Every row gives one point. Two turns around zero, p and q, are shown by what they do to some points. Where does a point land after both, in the order given? Backwards means that the second turn is done in reverse. Each puzzle has new turns, and all numbers are rounded.

Turn p:
[15 -3] -> [-6 14]
[ 26 -25] -> [ 7 35]
[ 7 25] -> [-25  -8]
[-48   3] -> [ 23 -42]
Turn q:
[ 10 -21] -> [18 15]
[-40 -13] -> [ 22 -36]
[37 29] -> [-37  29]
[-7  5] -> [-3 -8]
Where do these land?
p, then q: [ 5 13] -> [  6 -13]
q, then p: [-25  26] -> [36  1]
q, then p: [ 20 -39] -> [-42  12]

Turn p:
[-31   0  -3 -27] -> [-31   3   5  27]
[18 11 -4 11] -> [ 12   7 -11 -16]
[ 22 -10  -3  16] -> [ 16 -12  -2 -21]
[ 24   2 -21  -8] -> [-11  -2 -14 -28]
[21  9 29 21] -> [ 34  16  14 -13]
[-17   9 -18  18] -> [  7  -4 -26  16]
[-35 -22  20 -31] -> [-27  -8  34  33]
Turn q:
[-32   9  -1   8] -> [-11 -19 -12  23]
[-14  14   2 -22] -> [-14 -24   0 -10]
[ 37 -16 -48  10] -> [  3  51 -30 -24]
[19  8  6 16] -> [-4 21 15  5]
[-25   2  14 -22] -> [  0 -36   2  -2]
[ 19 -15  19  26] -> [22 23 19 15]
[ -3  -4   8 -17] -> [  6 -15   5 -11]
Where do these land?
p, then q backwards: [ 15 -22   9  35] -> [ -7 -32  22 -21]
q, then p backwards: [-8 -9 21  1] -> [ -7 -15  12  13]
q, then p: [ -2  27   7 -21] -> [-11  -9  22  23]
q, then p: [ 25 -20 -12 -14] -> [-24  20   0 -20]
q, then p: [-29  24 -24   0] -> [ -7 -27 -21  28]

Turn p:
[-12   9   2   3  16 -14] -> [-6 -5 -2 20 15  3]
[-16  11  14 -14 -26  16] -> [-23  22  -7 -23   4 -10]
[-19 -16   7  20   0   8] -> [ 3 20 -2  2  3 26]
[  7 -23  -2 -20  16 -15] -> [ -6 -16  -6  19 -27   2]
[  5  12  -5  12   1 -19] -> [ 11  -1   9  15  12 -11]
[ 19 -17   5   7 -20  -7] -> [ 13  13  18  -2 -22  -6]
[ 16  14  11 -14  12  19] -> [-15 -23   9 -20   3   0]
[-15   2 -15   2  -1   8] -> [  6   5 -19  -4   9   3]
[ 14   8 -17   5   1   5] -> [ 18 -12  -1  -8   5  -7]
Turn q:
[  1  12   5  14 -16  -7] -> [ 14 -17  -6   9  -5   5]
[-23   9 -15  -5  -4 -13] -> [-17   1 -12  15 -16  10]
[ -4  20  10  -2  -1 -18] -> [  8  -4  -8  12 -21 -11]
[-1 -3  4  6 20  6] -> [-6  2 20 -2  0 -8]
[ 3 15 -1 -3 -5 12] -> [ 10   2   2  -8 -11  11]
[  0  14  -4  -8  -7 -10] -> [  6   5 -12   8 -12   3]
[ 19 -48   6 -13   3  21] -> [ -8  12   2 -32  45 -10]
[  1 -29  10   4   6  21] -> [-11  -6  12 -23  24  -5]
[  2  10 -17   7   3 -14] -> [ 2  6  1 23 -4  7]
Where do these land?
p, then q: [-8  7  8  6 15 -6] -> [-9 -7 18 -2  1 -2]
q, then p backwards: [ -5 -19 -20   7 -10  12] -> [-16   9  13   9  18  13]
p, then q: [ 13   6 -11  -9  -3  -6] -> [  1   1 -11  11  11  -9]
q, then p: [ -5   7  30  18 -16 -12] -> [ 19   6   3  14 -33   2]
q, then p backwards: [ -2 -13 -12 -12   4  14] -> [-13   5  15   4  -7  14]
p, then q: [-22  20  36  -1  -7 -21] -> [-18 -23  18  12 -35 -12]
p, then q: [  2  10 -14   1   5   4] -> [-3 13  3  4 11 -5]
p, then q backwards: [20 10 -1 -9  6 15] -> [-8 -4 21  8 -4 15]
p, then q: [  8 -27 -16  -1   5   1] -> [16 -2 -9 -5 18 19]

Turn p:
[  7   8 -12  -8 -35   8 -13 -27   0] -> [-23 -29  24   3  -2   5 -20 -11   3]
[-15  18  -2  22 -18   8   4 -25   9] -> [  3 -19  17   8  -8  19 -14  17  23]
[ 19 -30  40  15  32 -20   4  23  -8] -> [ 30  28 -31 -25   1   4  33 -27   4]
[  1   7  -7   6 -35  -7  19   0  -5] -> [  6 -10  13 -15   0  13 -32   4  -9]
[  8 -29  26  41  23 -39 -11   6 -30] -> [ 30  20 -27 -35  24  -1  14 -27  40]
[15 -2 -1 -6 21 27 -4 15 15] -> [  9   8  -1  28 -13 -11  19  -9 -16]
[-21  -7 -16 -12 -27   1   8 -27  16] -> [-31  -5  15  -4 -22   8 -25  13   7]
[ 12   2 -26   1  26  -2  -3  11  15] -> [  2  30  11  23  10 -13   6   0  -4]
[-12  10  13 -22   7   0 -17  36   4] -> [ -7   0 -37  16  13   2   8   5 -25]
[ -7  -7  -6  -9  18  20   1  17 -17] -> [  8   0 -14   5  -5 -31   8   8 -10]
[ -6  30  -9 -27 -14   4  12 -27   1] -> [-25 -22  29  -3   2   7   0  26 -14]
Turn q:
[ -3  11  21   5  -8   7  20   1 -20] -> [-11  -7  -4  21   0   0 -28  -2  11]
[-18 -19   1 -23   1 -29 -13 -28 -27] -> [  0 -20  15   8  20  43   9  -8 -24]
[  1  44 -24   8  28   3  -2  28   9] -> [-24  36 -19   0  11 -36  19 -15   3]
[ 11  21   2  21  32 -32  25  -3 -14] -> [-46  17   3  16  19  -6  -4  26 -12]
[ -6 -29   4   0  -2  12  13   1   1] -> [ 11 -24  -3  -3 -13  -4 -10   8 -12]
[ 10   3  10  13   6  26 -33  23  14] -> [ 16  -4 -19 -17   8 -22  15   2  35]
[ -8 -10  26 -27   3  11 -27   7  35] -> [ 45  -3 -21  11  -5   6  28   6  13]
[  8  -3   2   3 -27   6  15  18   7] -> [ 13  11  -6  -9 -15  -4 -28   2   5]
[  6 -40  15 -29  -9  -9   5   4 -17] -> [ 33 -22   3   3  16  17 -21  10 -23]
[ 14  41 -15  20  -1 -20 -10 -10  21] -> [-25  44  12  -7  -5   2  20   4  19]
[ 16  -1 -21  -5  -2  13  12 -24  -2] -> [ -1  -1  35   0 -10 -13  -1  -6  -8]
[-30 -18 -23  13 -22  12  -7 -17  -7] -> [ -9 -26   6 -24 -25  16   2 -26  -5]
Where do these land?
q, then p: [ -8   6  28  -8   8   8 -12  -3  20] -> [ 21  18  18   9 -10   7 -16  -5  -4]
q, then p backwards: [-14  -5  19  11  -1   5  22  33   6] -> [-34 -15   0  -1 -11   9  -6  26  -5]
p, then q: [  1  -9 -16  -6 -21  17 -14   5 -20] -> [ -1 -10   5 -18  11  29  14   8  -8]
q, then p backwards: [  7   0  -4  15   2  10  25 -20  -1] -> [ -5  -2 -20 -13  -8  18   6 -19   6]
p, then q: [-28  34 -18  -9 -14 -10  -3   5  28] -> [-11 -19 -40 -18   8 -20   6 -14  19]
q, then p backwards: [-24  10  31 -25  -4  14   1  24 -31] -> [  1   4   3  24 -21   6 -44  32   0]
p, then q: [-10 -31 -38  22  23 -15 -10 -48 -10] -> [ 12  41 -29  23 -27  28  31  23   6]
p, then q: [-10 -27   1 -23   8   1 -10 -10  -1] -> [ -7  10  -6   3 -17  23   0 -17 -18]
q, then p: [ 19   0 -30   8  27   0  -1  14   9] -> [ -7  12  -6 -27  25   3   8  22 -15]
p, then q: [ 32   5  11  -8   1 -26   2 -13  21] -> [ -5 -18   6  41 -11 -11  -1  -9  12]
q, then p: [ 34  19  15  23 -30  -3   0  14 -22] -> [-25   4 -18  44  11  19  21  -2   2]
